Each row of a before or after table is a point. The points were changed in one or more steps. Then noise was added and the rows were shuffled. The steps act on how far a point lies along the listed directions, d1 being the first. What was done? A step turns or swaps two directions, mirrors them in a line or flattens them onto one, adds a multiple of one to another, or multiplies one. Angles are multiples of 10 degrees, from the lower direction toward the higher: turns from -170 to 170, lines from 10 to 170 but not 90. Use the fewest steps. Two steps may share a direction if one is a turn and the other turns, adds or multiplies; they go together, in the order done. Otherwise the lowest direction goes first.

Directions:
(1): [23 -56]
(2): [56 23]
Before (8 x 2)
[27 1]
[-8 -10]
[38 45]
[-40 10]
[40 40]
[-67 -12]
[-64 -88]
[-16 26]
After (8 x 2)
[-63 -8]
[108 21]
[19 7]
[-14 -21]
[-61 -20]
[9 36]
[-17 25]
[42 56]
Steps: mirror d1 and d2 in the line at 10 degrees

Directions:
(1): [14 19 -21 -73 32 62]
(2): [39 -48 -17 40 73 10]
(3): [-42 18 -84 37 -8 22]
(4): [-46 -35 -26 -49 31 -62]
(5): [-70 -40 43 11 8 51]
(6): [27 -73 -27 -18 -61 17]
Before (10 x 6)
[-17 22 -81 -7 14 17]
[-9 46 101 33 -50 -8]
[-1 -138 -27 59 7 28]
[26 17 13 4 -49 39]
[14 52 -48 3 -2 -54]
[-104 -36 51 28 -22 12]
[-45 -35 -24 -42 30 11]
[-34 -78 -2 33 -45 -11]
[-21 18 7 55 -4 22]
[43 -44 39 11 -48 -28]
After (10 x 6)
[-84 -39 79 -6 -6 18]
[56 -36 30 -50 -24 15]
[-61 -34 -36 -4 11 -5]
[10 62 96 -37 -22 44]
[21 21 3 15 -56 41]
[-5 -83 49 -6 -30 -10]
[25 -139 16 40 12 21]
[-20 3 -55 54 -16 -40]
[-1 13 49 46 1 4]
[24 42 -17 13 -6 -73]
Steps: turn d1 and d3 by 70 degrees

Directions:
(1): [-27 33 -49 60 -23 -71 -9 20 -26 -58 -50]
(2): [-21 21 19 52 12 -11 -43 -117 4 15 22]
(3): [-39 -16 85 39 -59 33 -21 26 2 26 -61]
(4): [-11 -90 18 36 8 -51 -13 23 66 -24 48]
Before (11 x 11)
[-16 4 11 17 -64 -10 -29 19 -27 -2 -30]
[-52 40 70 59 -28 30 -41 -87 -10 46 -41]
[-4 52 -27 -6 8 -22 -4 -8 -52 -19 -10]
[7 24 -36 14 10 -14 2 28 -10 -36 35]
[2 42 -2 5 -3 23 11 -49 -25 -7 -20]
[11 44 -66 -7 6 -1 2 -3 -10 -47 -12]
[-6 61 -23 -15 -6 21 -2 19 -54 -16 -75]
[24 -8 37 -75 45 47 11 -25 10 53 67]
[28 6 -4 -79 25 63 19 -55 1 39 33]
[-4 -4 -32 41 15 -35 -32 17 32 -20 30]
[-21 73 6 48 23 17 -55 -213 -27 40 -20]
After (11 x 11)
[47 -21 57 -117 60 86 19 -31 26 78 99]
[7 44 -6 -3 -7 24 17 -35 -31 -11 -26]
[15 44 -88 -1 4 -22 8 11 -15 -66 -15]
[-28 6 15 36 -77 -21 -33 28 -35 -11 -46]
[-53 58 80 47 -49 51 -38 -67 -27 57 -69]
[6 27 -49 21 14 -28 2 31 -12 -47 39]
[-7 9 -47 54 19 -46 -36 4 22 -27 27]
[50 -12 9 -116 38 97 30 -46 10 61 58]
[-11 109 -10 13 18 49 -37 -189 -60 45 -50]
[-2 56 -42 -5 7 -38 -5 11 -57 -36 -19]
[-8 52 -34 -8 -15 4 1 52 -53 -28 -89]
Steps: multiply d1 by 1.6; turn d2 and d4 by -20 degrees; multiply d3 by 1.3

Directions:
(1): [43 -46 28 26 40 -59 30 30 -34 -2 -45 17 -12 8 -46 -91 52 66]
(2): [-112 2 -37 48 63 33 23 6 15 29 -7 -47 39 -5 -36 24 16 67]
(3): [-47 63 -2 -36 71 -72 -58 -11 -19 -42 32 -8 -32 42 -40 -36 -54 -20]
(4): [43 15 -4 -35 36 -8 14 -48 29 -73 -50 -60 65 -87 -36 4 12 -28]
(5): [58 62 -88 81 -1 -11 -23 70 -41 -34 25 -7 40 10 7 14 23 -11]
Before (10 x 18)
[-49 -9 -20 29 -30 48 33 28 11 35 42 14 13 7 21 21 0 25]
[-66 13 -17 -46 28 10 -1 -22 8 -2 3 -3 13 -3 -8 19 -33 11]
[7 35 -6 16 30 -73 -61 20 -56 -17 47 26 -21 97 10 -38 -45 -7]
[-39 19 27 -69 38 -43 -35 -11 18 -10 35 13 -22 29 -9 -11 -42 -13]
[-138 77 -4 -40 1 26 -81 -11 14 16 79 46 -73 80 34 14 -102 -44]
[-21 -17 39 -10 -43 14 -22 -7 4 50 52 42 -29 26 34 5 1 -3]
[-13 -37 29 -22 -24 61 58 -15 49 31 -5 -16 -7 -41 17 30 26 -14]
[15 -21 -7 48 -28 45 23 28 6 5 -13 -13 18 -5 0 17 50 41]
[131 0 -16 12 -42 -3 -5 15 -32 -37 5 44 5 -2 49 23 27 -43]
[57 31 -26 -55 -53 40 -15 -44 33 -61 -5 -43 50 -80 33 71 -17 -81]
After (10 x 18)
[-62 -16 44 -26 32 2 -5 -24 16 -4 -4 -18 -28 20 -35 -18 -4 39]
[-29 59 0 -45 47 -31 -21 -2 12 -36 44 -21 -35 9 -21 -11 -30 -54]
[41 22 -56 41 -17 13 -5 62 -2 -3 27 7 47 1 27 32 25 0]
[69 -46 79 -86 -27 -13 2 -60 5 -16 -11 55 -49 1 35 -6 -12 -44]
[-145 60 -128 138 -22 141 -3 82 14 68 56 -1 49 29 49 101 6 43]
[-5 -61 -18 92 -32 51 39 31 -16 66 -5 8 47 30 42 28 39 69]
[-97 25 -22 46 25 10 -31 21 -5 45 66 2 7 38 -1 19 6 37]
[-10 30 -60 2 1 22 0 18 -10 -12 8 -1 40 -9 11 37 -6 5]
[139 30 45 -149 -96 -17 -53 -79 24 -95 4 8 -18 -63 54 27 -61 -157]
[-148 7 -17 14 38 33 22 6 22 41 47 -13 9 22 -18 13 -25 52]
Steps: add -1.5 times d4 to d2; turn d3 and d5 by 140 degrees

Directions:
(1): [-58 23 -42 -36 52 54 56 0 -7 -30 -44 14 47 -42 -34 10 72 19 32 1 86 -8 76 24 -45 -45 -29 -36 63 36 19 -53]
(2): [-22 -29 -20 20 -44 -23 -25 2 -49 8 -41 45 -46 -96 -132 -56 -11 26 40 -50 -48 -11 15 -44 0 33 -16 43 30 35 7 33]
Before (13 x 32)
[-7 49 1 -45 54 46 46 14 15 -44 25 -20 57 44 84 58 46 -11 -6 8 75 12 22 19 -45 -58 -8 -24 -1 -10 0 -62]
[-45 10 -40 10 16 33 30 -2 -49 -12 -63 14 19 -83 -103 -50 46 47 47 -46 -8 0 57 -19 2 -5 -31 3 58 80 16 -18]
[23 -62 2 44 -99 -50 -70 3 -25 6 -8 41 -103 -67 -82 -49 -71 -3 33 -53 -94 -2 -48 -40 16 77 -32 61 -29 3 3 77]
[77 5 72 21 -2 -19 2 13 70 32 45 -43 -16 123 176 60 -54 -30 -89 67 -38 -3 -77 37 35 19 40 9 -91 -81 -18 2]
[-43 9 -29 -31 18 39 28 -1 17 -12 -7 -21 22 -12 26 15 38 35 2 6 57 -35 38 1 -13 -45 -8 -40 39 16 11 -33]
[-14 38 32 -29 79 34 20 -6 12 -26 -3 -33 61 53 72 58 38 -10 -37 46 35 -34 19 34 -7 -50 -8 -34 22 -16 13 -76]
[-26 22 -39 -20 53 22 45 22 3 -44 -18 10 61 -22 -22 -19 60 29 22 -17 27 -7 57 39 -19 -12 -2 -18 33 17 -11 -49]
[-67 0 -22 -51 32 20 -6 -26 0 -31 -57 25 1 -57 -91 -6 78 33 58 -38 55 -30 103 6 -60 -21 -19 1 53 56 21 -28]
[-48 41 -29 -32 57 56 43 -18 29 -8 17 -5 67 50 75 28 51 32 -3 40 62 -17 69 31 -24 -45 -2 -52 36 -19 12 -48]
[-2 7 -23 10 0 1 -2 -7 -4 19 3 15 -14 -5 -3 -6 -14 16 4 -13 -5 0 11 -7 11 -7 21 6 27 -10 1 -12]
[39 -37 24 21 -101 -88 -69 5 -44 34 10 11 -97 -25 -52 -31 -74 25 13 -56 -92 8 -73 -32 52 90 6 61 -62 -11 -29 106]
[-27 14 -29 -20 9 40 31 5 -32 -36 -46 42 14 -93 -123 -29 36 11 47 -15 13 18 83 -34 -46 -6 -56 -5 37 57 15 -33]
[16 -57 0 44 -61 -40 -59 12 -44 0 -5 12 -93 -66 -95 -61 -35 -19 22 -25 -89 9 -16 -52 35 91 15 67 -13 7 -18 73]
After (13 x 32)
[19 16 13 -21 63 45 32 9 45 -36 47 -65 29 92 141 56 39 -58 -36 74 63 27 9 51 2 -7 27 -44 -27 -37 -16 -31]
[47 -32 63 9 -46 -69 -97 -25 34 18 39 -16 -66 57 21 -2 -46 -11 -14 -22 -82 -10 -42 -21 23 49 39 50 -71 -24 -16 54]
[-9 51 -2 -72 60 38 64 2 36 -27 19 -54 58 89 138 89 58 7 -12 38 127 20 17 87 -16 -41 -9 -77 -18 -22 -12 -37]
[19 21 8 -32 40 47 32 -2 72 -39 41 -42 35 97 163 79 17 -41 -24 53 83 14 -12 74 -26 -35 -23 -63 -36 -41 5 -43]
[36 -15 4 30 -23 -49 -30 22 -5 -5 18 10 -10 -7 -29 -50 -31 17 2 -37 -91 -4 -30 -7 35 54 28 40 -32 -13 -30 27]
[62 3 45 44 -22 -23 -31 -6 7 25 43 -51 -8 72 73 -11 -52 -7 -36 -1 -91 22 -73 -13 71 32 27 16 -64 -8 -20 31]
[-82 13 -48 -29 48 65 87 17 -15 -22 -110 51 19 -108 -88 0 87 52 38 -2 77 -41 112 26 -62 -31 -48 -7 89 51 32 -66]
[-6 -12 -8 4 -44 -23 -25 19 -57 -15 -14 41 -44 -81 -104 -36 -13 17 37 -71 -48 -4 1 -65 -16 21 -15 66 10 25 0 19]
[-29 -21 -24 29 -53 -27 -45 -16 -40 30 -2 49 -42 -54 -89 -65 -30 51 28 -33 -84 -26 25 -55 15 45 1 45 25 1 8 46]
[-24 -16 19 16 -9 -23 -40 0 -59 -2 -46 30 -27 -78 -116 -30 -5 19 11 -32 -70 -46 12 -41 13 17 -21 51 45 22 14 -3]
[-3 -31 -5 12 -57 -26 -38 0 -8 19 7 -6 -49 -31 -27 -31 -33 34 -1 -24 -50 -34 -20 -53 28 19 7 19 0 4 3 36]
[4 8 -18 10 5 2 -3 -7 3 22 12 7 -9 13 19 3 -14 11 -4 -7 -3 1 4 0 14 -9 23 1 21 -16 1 -12]
[84 -1 58 23 -38 -32 -42 0 20 8 58 -16 -26 51 38 -2 -71 -40 -36 24 -89 39 -52 -38 27 43 3 17 -88 -32 -20 24]
Steps: turn d1 and d2 by 150 degrees
